Each row is a point. The points of each table are mixes of a few directions, plus a little noise. Count the directions of each table, and those that both share. Where both have some left over, give the other angles between the two spaces (their principal angles), to ten degrees, smallest first.
In the rows, zero is written as 128.

First (5 x 3)
[[123 100 176]
 [174 114  59]
 [ 74 177 159]
 [185  78  97]
 [ 85 171 147]]
Second (5 x 3)
[[138 151  90]
 [ 87 107 180]
 [195 144  68]
 [150  75 193]
 [ 71 162 110]]
Directions: first 2, second 2, shared 1; angles 30

First (7 x 4)
[[134 104  63 105]
 [109 131 132  96]
 [ 96 143 173  97]
 [152 106  74 142]
 [148 150 190 207]
 [ 90 163 231 111]
 [165  95  33 143]]
Second (8 x 4)
[[ 88 177  99 149]
 [150  99 144 116]
 [131 125 130 127]
 [117 141 120 134]
 [210  26 188  85]
 [ 60 213  77 165]
 [174  69 163 103]
 [ 93 172 100 147]]
Directions: first 2, second 1, shared 0; angles 90

First (10 x 8)
[[111 149 137 112  81 142 119 137]
 [158  62  28  74  88  62 183  88]
 [147 133  96 188 155  43 107 144]
 [ 87 180 217 118 110 230  99 149]
 [148  93 168 135 240 189 152 104]
 [149  87 105 114 164 124 159 103]
 [137 131 121 163 154  92 117 137]
 [134 144 139 176 166 103 105 145]
 [107 159  86 104   7  80 111 146]
 [102 143 184  94 114 217 129 126]]
Second (9 x 8)
[[180 126 108 134 117 108 100 124]
 [ 55 133  99 100  61 105 159 137]
 [188  94  68 139 131 157  48 108]
 [ 83 118 135 132 154 171 126 128]
 [ 35 141 154 117 122 143 174 142]
 [120 161 181  88  88  89 210 136]
 [209 112 104 114 107 186  49 106]
 [210  76  90 143 198 114 119  96]
 [ 72 191 214 185 172  79 167 175]]
Directions: first 3, second 5, shared 3

First (10 x 11)
[[118  41 109 206 162  81  94 207 243 130 155]
 [ 71 168 125  64  89 133 103  84  56  97  68]
 [107 140 126 106 116 130 117 114 106 117 108]
 [165 109 130 162 148 127 145 149 165 150 163]
 [166 192 150  85 114 169 172  72  51 140 128]
 [172 111 135 164 151 131 150 149 164 152 168]
 [ 70 121 115 106 110 110  89 128 119  98  85]
 [191 172 149 116 133 166 180  95  86 160 158]
 [137  76 120 182 155 104 117 178 203 137 156]
 [ 84 148 124  90 103 128 107 105  89 104  90]]
Second (11 x 11)
[[113 101 158  66  92 161 130 118 102 249 115]
 [178 200 105 136  97 171 141 180 118  42 145]
 [135 140 197 157 139  75  86 150 168 153 111]
 [107  95 123  72 104 166 145 105  95 212 125]
 [ 96 120 113  71 153 125 146 117 124 133 165]
 [140 123 142 196 142  90 104 126 153  99 102]
 [ 89 106  83  89 167 122 156  98 121 102 166]
 [108 144 161 128 185  57 106 142 176  92 159]
 [172 182 113 153 103 157 132 168 123  57 132]
 [159  80  85 199  63 193 139  89  79 163  51]
 [110 116 128 141 164  90 122 116 148 106 137]]
Directions: first 2, second 4, shared 0; angles 50, 80

First (10 x 14)
[[ 87 116 125 116 115 130 115 113 131 116 130 136 139 131]
 [105  86 121 115 119 121  63 124 175 132 151 185 184 136]
 [102 138 129 124 120 133 149 117 107 115 118 107 111 127]
 [141 141 130 133 133 129 147 132 115 129 122 112 111 125]
 [104 138 129 124 121 133 149 117 108 116 118 107 111 127]
 [144 124 128 131 133 125 118 135 138 135 133 138 136 128]
 [130 127 128 128 129 127 125 129 131 129 129 131 130 128]
 [102 138 129 124 120 133 149 117 107 115 118 107 110 127]
 [117 138 129 127 125 132 147 122 111 121 120 110 112 127]
 [249 135 132 158 166 116 117 174 158 171 140 148 136 123]]
Second (10 x 14)
[[ 56  99 131 105 110 128  85 101 144 108 133 153 162 131]
 [ 75 137 138 116 119 135 142 104 101 104 112 102 111 124]
 [207 136 106 150 135 126 150 163 138 160 140 137 120 135]
 [ 94 133 150 119 133 128 121 110 115 111 115 112 123 118]
 [105 116 114 121 111 130 124 122 134 124 136 141 137 136]
 [133 129 115 130 119 131 141 132 125 131 131 127 124 134]
 [151 122 145 131 146 121  98 134 147 136 131 142 145 122]
 [192 146 112 149 135 129 164 154 121 149 131 118 106 132]
 [ 93 128 158 117 139 126 102 108 125 111 116 120 133 115]
 [176 135 112 143 131 128 149 149 130 146 135 130 119 133]]
Directions: first 2, second 3, shared 2

First (9 x 20)
[[ 89 136 142 157  98 109 136 182 145 108 121 141 108 179 107 179 142 171
  152 143]
 [130 120 136 152 165 151 148 111 134  91 172 121 145 126 102 147 117 129
  118 135]
 [ 79 176 136 160  95 147 140 147 144  64 125 148  75 157  93 174 138 169
  119 134]
 [102 179 132 131 127 144 152 105 140  90 158 154 100 109 138 157 129 151
   99  95]
 [172  97 110  93 134 124  98 106 105 179  96 108 151 101 148  61 122  81
  130 133]
 [150 144 121  85 146 119 134  87 121 165 144 140 141  74 186 102 122 111
  103  79]
 [181  53 122 102 160  95 110 133 112 205 122 100 195 119 154  83 119  87
  157 140]
 [126  92 147 147 165 100 156 155 144 139 181 127 174 148 134 173 123 148
  151 127]
 [124 155 104 123  61 163  77 127 108 109  34 117  63 139  89  72 140 105
  122 165]]
Second (10 x 20)
[[182  77 123 142  67 105 122 163 125  66 144 161 117  99 142  97 170 160
   96 135]
 [167 114  96 113 105 108 141 183 152  74 122 160 121 115 134 119 128 110
  108 137]
 [151 116 113 122 111 116 133 157 139  96 127 146 123 119 132 120 132 123
  116 133]
 [112 137 136 130 141 136 126 111 123 149 127 116 131 135 125 134 122 128
  137 125]
 [ 70 142 185 158 156 159 103  37  85 211 142  79 139 145 121 138 138 169
  157 113]
 [142 152  79  90 147 117 156 187 171  96 104 150 126 134 125 141  88  66
  125 137]
 [159  98 125 136  92 114 124 148 126  92 137 147 121 111 136 110 153 147
  109 132]
 [142 116 125 130 113 121 127 138 128 112 131 137 125 121 131 121 137 134
  120 130]
 [ 98 186  93  87 190 137 155 148 164 150  97 121 135 154 115 162  64  55
  150 130]
 [ 56 140 205 171 158 167  93   7  68 234 149  65 141 147 119 138 147 189
  164 108]]
Directions: first 4, second 2, shared 0; angles 80, 90

First (10 x 32)
[[ 81 149  92 175  70 117 145 133 106  96 141 147 120 106 150 113 106 137
  134 142 118 134  98 137 110 178 153 136 167 119 149 100]
 [100 185 104 136  28 143 151 120 126  94 200 176 149  74 124 145 123 145
  119 136 106 132 160 118 161 116 134 125 149 144 176  97]
 [172 102 179  71 182 137 119 127 169 176 106 113 147 139 100 152 124 114
  118 123 160 136 165 119 124  75  90 110 105 130 108 160]
 [148 167  86 152 166 105  89 179 107  93 172 113  75 143 128  97 171 176
  156 142 102  60 124 143 176 154 131 139 106 123 104 130]
 [135 155 141 109 120 117 126 163 168 145 149 140 135  97 104 142  92 146
  130 158 164 125 158 129 114 120  95 107 154 114 126 135]
 [116 125 121 134  97 145 141  96 106 113 135 138 139 128 140 131 146 115
  119 108 101 140 125 120 145 120 148 138 117 145 148 115]
 [121  54 164 121 159 138 145  82 124 163  42 106 151 162 144 131 110  75
  113 103 145 178  93 125  74 128 139 132 127 125 118 139]
 [125  27 141 154 219 121 122  89  86 150   7  70 110 210 167  94 141  77
  132  93 126 153  42 140  72 169 164 151 106 117  87 146]
 [159 132 141  98 147 142 118 122 135 134 148 125 132 134 113 140 158 131
  124 115 117 114 160 119 166  87 116 126  94 145 126 139]
 [123 183 112 130  93 116 124 171 151 115 183 151 123  87 111 134 106 164
  136 161 141 107 156 132 139 134 108 115 155 118 137 120]]
Second (11 x 32)
[[135 129 125 138 176  96 107 178 145 140 111 108 101 135 122 111 103 148
  147 158 161 106 112 145  96 163 112 119 149  99  95 142]
 [131 125 122 123 101 159 137  78  96 107 148 137 141 137 137 136 179 113
  114  89  78 132 138 113 180  93 153 145  87 163 153 117]
 [186 135 131 105 220 111  81 176 140 137 142  94  90 159 107 115 167 160
  148 134 130  69 146 136 164 114 103 125  86 124  83 158]
 [129 109 153  99  88 170 154  62 123 134 129 146 172 123 129 158 148  92
  100  91 105 168 153 105 152  73 137 131 102 162 162 122]
 [ 94 172 113 144  60 116 145 155 148 116 163 161 137  76 122 135  78 148
  130 164 151 136 138 132 105 152 119 114 184 112 150 108]
 [128 126 154 103 107 139 143 117 155 149 126 141 157 108 115 151 103 116
  115 131 149 154 151 119 112 101 111 114 141 129 140 131]
 [ 98 164 101 153  68 126 141 135 119 101 165 154 129  96 134 126 115 143
  130 141 117 127 128 129 133 148 139 129 155 127 152 105]
 [131  49 137 149 211 122 118 102  93 143  33  77 107 199 159  97 147  91
  135 100 124 138  59 138  90 162 157 148 104 120  91 144]
 [119 141 115 130  81 152 141  93 104 103 159 147 141 120 136 136 159 123
  119 105  88 132 139 117 170 107 149 139 110 154 157 111]
 [153 101 191  75 173 118 129 151 199 196  83 117 156 118  95 156  64 114
  119 154 206 156 156 126  65 101  74  94 154 103 103 161]
 [105 158  69 187 124 102 110 162  87  79 151 122  80 137 152  87 147 161
  154 142  98  86  86 148 142 193 157 147 136 116 120 109]]
Directions: first 4, second 4, shared 4

First (9 x 32)
[[119 120 138 127 127 111 160 137 137 164 128 155 113 145  82 123 107  81
  135 101 114 145 129 160 135 131 160 122 125 107 118 120]
 [154 144 120 120 133 120 107 135 156  99 109  83 167  95 170 148 148 155
  128 133 133 157 134 121  91 119 137 151 123 146 132 141]
 [ 92 140 118 129 139 114 170 135 126 178 147 209  80 161  71  98 116  89
  146 111  94 104 133 121 154 155 134 110 109  74 108 119]
 [107 155 149 153 109 144 131  71 120 116 126 113 131 133 154 127 108 141
  113 140 162 133 114 126 140 102 118 157 130 101 156 131]
 [169 110 155 107 150 109  94 161 125  81 132  79 142 125 152 154 128 150
  116 122 103 125 136 111 108 142 117 129 138 193 140 114]
 [153  92 116 122 116 149 107 142 120 114 115  90 157 107 143 138 142 142
  119 141 152 138 126 151 120 114 130 115 151 171 126 134]
 [133 118 153 140  84 141  61  70 130  97 126 102 134  95 197 168 159 154
  134 137 201 130 127 105 105  98  65 129 103 135 144 140]
 [128 131  88 109 163 121 155 183 130 150 135 166 117 139  90  99 139 123
  139 128  75 106 140 118 136 164 149 106 130 125 100 125]
 [ 99 142 115 140 132 144 167 119 111 152 134 156 113 152  96  94 105 117
  120 138 120 113 119 139 162 127 145 129 142  96 129 124]]
Second (11 x 32)
[[109 111 139 134 113 130 132 109 118 144 140 156 102 148 117 127 118 100
  124 116 144 120 123 139 142 118 123 116 130 110 119 117]
 [138 107 175 112 127  71 116 142 154 143 143 160  90 140 105 163 124  71
  152  72 110 146 144 125 101 145 122 117  89 120 113 110]
 [118 118 108 131 120 144 135 111 134 108 112  94 160 128 169 132 123 130
   91 138 160 156 113 159 120  86 163 144 169 132 111 125]
 [129 128  92 125 129 152 127 143 120 143 126 140 135 113 118 110 151 149
  142 147 128 110 131 121 137 140 117 109 125 130 121 144]
 [124 181 115 129 139 109 137 125 159 140 119 141 136 108 130 123 141 144
  155 130 110 140 138 103 110 143 128 152  91  92 135 149]
 [120 111  89 125 129 154 137 139 118 129 123 129 141 133 132 112 137 133
  111 143 137 121 120 146 138 116 146 114 160 135 104 128]
 [146 158 102 132  98 129  86 104 183 124  89  94 184  46 187 162 185 161
  167 140 181 184 138 122  65 104 113 153  82 109 131 177]
 [135  86 249 145 110 110 114  81  81  83 154  81  93 188 128 164  47  95
   79  99 146 124 106 147 158 106 109 146 157 173 183  78]
 [136 108 110 114 148 133 138 166 115 125 134 130 127 143 111 115 125 128
  117 130 101 112 129 135 140 140 145 110 152 154 113 118]
 [115 136  94 131 137 156 143 141 102 151 138 163 114 132  95  89 139 149
  141 154 111  84 131 112 161 154 110 106 127 120 127 137]
 [137 163 132 125 159 117 145 146 123 119 134 122 129 136 112 112 115 151
  131 137  82 112 131 104 137 156 130 144 122 135 152 129]]
Directions: first 6, second 6, shared 5; angles 50

First (9 x 32)
[[203 161 146  85 128 144 166 100  96 196 133 114  83 119 159 150 139 142
  146  98 115 150 147 143 143 104  93  77 171 148 132 111]
 [ 78 106 116 157 128 117 103 147 149  82 125 138 158 135 107 113 121 119
  116 148 137 114 115 118 118 144 151 162  99 115 126 139]
 [ 31  85 105 183 129 107  79 165 169  40 122 146 187 140  88 100 114 110
  104 167 146 100 103 109 108 160 174 193  72 102 123 150]
 [ 66 101 113 163 128 114  97 151 154  72 124 140 166 136 102 110 119 116
  113 153 139 110 112 116 115 148 157 170  92 112 125 142]
 [ 47  92 109 174 129 110  87 158 163  54 123 143 177 139  94 104 116 113
  108 161 143 104 107 112 112 154 166 183  81 107 124 146]
 [208 163 147  83 127 145 168  98  94 200 133 113  80 118 161 151 139 143
  148  95 114 151 149 144 144 102  90  74 174 149 132 110]
 [102 117 122 143 128 123 115 138 139 105 126 133 144 131 117 120 124 123
  122 139 133 121 122 123 123 136 140 146 113 121 127 134]
 [169 146 138 105 128 137 149 113 111 165 131 120 103 123 145 140 134 136
  138 112 121 140 139 136 136 115 109 101 152 139 130 119]
 [249 182 157  59 127 154 189  83  77 238 136 105  55 113 178 163 146 151
  158  79 106 163 159 151 152  89  71  47 198 160 134 101]]
Second (10 x 32)
[[185  97 129  84 157  86 103 138  73 204  91 134 112 152 170 127 133 152
  133 131 101 189 132 137 203 123 142 105 155 156 137 127]
 [219 125 114  90 169  94 125 176  80 187  64 175  89 145 166 148 122 136
  162 121 107 167 117 150 217 104 139  70 135 180 139  89]
 [ 83 137 140 188 162 171 167 143 195  51 184 114 184 136 127 136 114 157
  155 145 144  50 122  98  91 137 101 148 148 122  91 145]
 [ 77 132 158 149  96 170 114 121 139 118 183 131 193  96 101 100 130 113
  121 106 129  80  88 126  62 177 138 165 112  87 114 168]
 [117 106 119 153 110 107 119 169 183  65 119 126 131 149 126 107 151 155
  122 122 135 133 144 106 115 143 153 131 101 122 118 137]
 [ 81 147 128 152  81 155 131 112 160  82 154 124 139 100  87 118 132  98
  108 116 146  95 122 126  60 141 130 152  94  94 130 134]
 [177 132 112  97 146 102 130 132  93 166  84 142  83 139 145 146 124 123
  135 133 120 166 139 143 181  97 125  96 136 158 144  96]
 [ 79 135 130 126 101 138 127  61 125 126 153  83 121 113 103 127 125 107
   90 141 140 135 151 126  88 120 110 162 133  99 140 140]
 [ 56 126 141 148 104 152 127  77 151 100 181  80 159 116 103 113 129 126
   98 138 140 108 142 111  66 144 114 177 136  87 121 163]
 [206 143 109  93 156 106 136 152  82 179  67 170  74 133 151 158 116 113
  154 125 115 158 123 155 199  90 127  74 129 175 146  78]]
Directions: first 1, second 5, shared 0; angles 40

First (9 x 32)
[[102 135 198  99 125  98 131 137 181 182  97 152 112 118 109 134 119 120
  115 139  93 158 129  83 181  80 144 130  98 116 129 103]
 [152 119  58 155 130 156 126 119  78  74 160 103 142 139 145 118 138 138
  140 114 160 102 127 171  77 176 112 124 159 140 127 153]
 [167 115  15 172 133 176 122 112  47  42 178  84 150 146 158 117 142 143
  148 108 189  82 128 201  43 205 102 119 178 147 129 171]
 [132 124 109 135 130 138 127 125 114 111 137 121 131 129 134 126 130 132
  133 126 139 120 128 143 114 141 125 128 137 133 127 134]
 [156 119  53 161 131 160 125 115  70  69 161  97 145 141 148 120 139 139
  141 111 168  97 126 177  70 180 110 122 163 140 130 158]
 [ 85 140 249  80 123  76 136 147 217 220  72 174 105 109 100 142 111 113
  106 147  63 177 129  52 220  45 158 134  73 104 127  82]
 [119 130 153 118 127 118 130 132 145 144 118 138 122 125 123 129 126 123
  125 132 116 138 128 114 146 111 134 127 116 124 128 120]
 [120 132 152 118 128 117 127 134 144 146 117 137 122 123 121 132 124 123
  124 132 115 137 127 114 144 112 134 130 119 127 128 118]
 [112 130 167 111 126 110 130 133 155 158 111 141 121 122 118 132 123 123
  121 134 108 143 128 103 159 102 138 130 113 121 130 113]]
Second (11 x 32)
[[138 122 111 139 133 125 137 128 127 133 117 123 127 119 113 146 125 128
  125 110 141 143 134 123 137 130 138 122 113 138 139 130]
 [ 84 153 206  77 106 136  95 125 137 102 170 151 134 167 190  50 142 124
  144 202  73  60 102 153  79 108  89 159 197  92  78 115]
 [132 127 125 130 129 127 129 128 129 129 127 127 127 127 124 133 130 128
  128 125 130 131 129 126 130 129 130 127 124 130 129 129]
 [137 122 114 139 131 127 135 128 126 133 119 124 128 121 115 143 125 130
  125 112 139 142 133 123 138 132 136 121 115 134 137 130]
 [193  92  14 199 161 117 179 131 115 165  65  97 121  73  38 241 108 135
  103  20 211 224 166  92 199 159 186  83  25 181 199 145]
 [ 94 147 185  92 112 132 104 125 136 109 160 142 132 155 174  69 140 123
  140 186  87  78 108 145  91 113  99 152 181 101  90 120]
 [156 112  82 158 141 122 148 130 123 145 100 115 124 103  87 177 120 131
  116  81 164 169 146 113 157 141 152 108  84 150 158 136]
 [157 112  79 158 142 122 148 130 121 144 102 115 124 106  87 177 119 132
  117  82 163 169 144 113 158 141 152 109  85 152 158 134]
 [110 139 160 110 119 130 113 127 132 115 145 136 130 144 153  97 133 127
  136 159 105  98 118 138 107 121 112 142 157 114 108 122]
 [ 90 150 192  87 109 134 101 127 136 104 165 145 134 161 180  62 139 124
  142 191  79  72 106 148  86 112  95 153 188  97  88 117]
 [121 132 141 121 126 130 123 128 128 125 135 130 129 135 139 117 131 127
  131 139 119 117 122 133 120 125 122 133 140 123 120 127]]
Directions: first 1, second 1, shared 0; angles 90
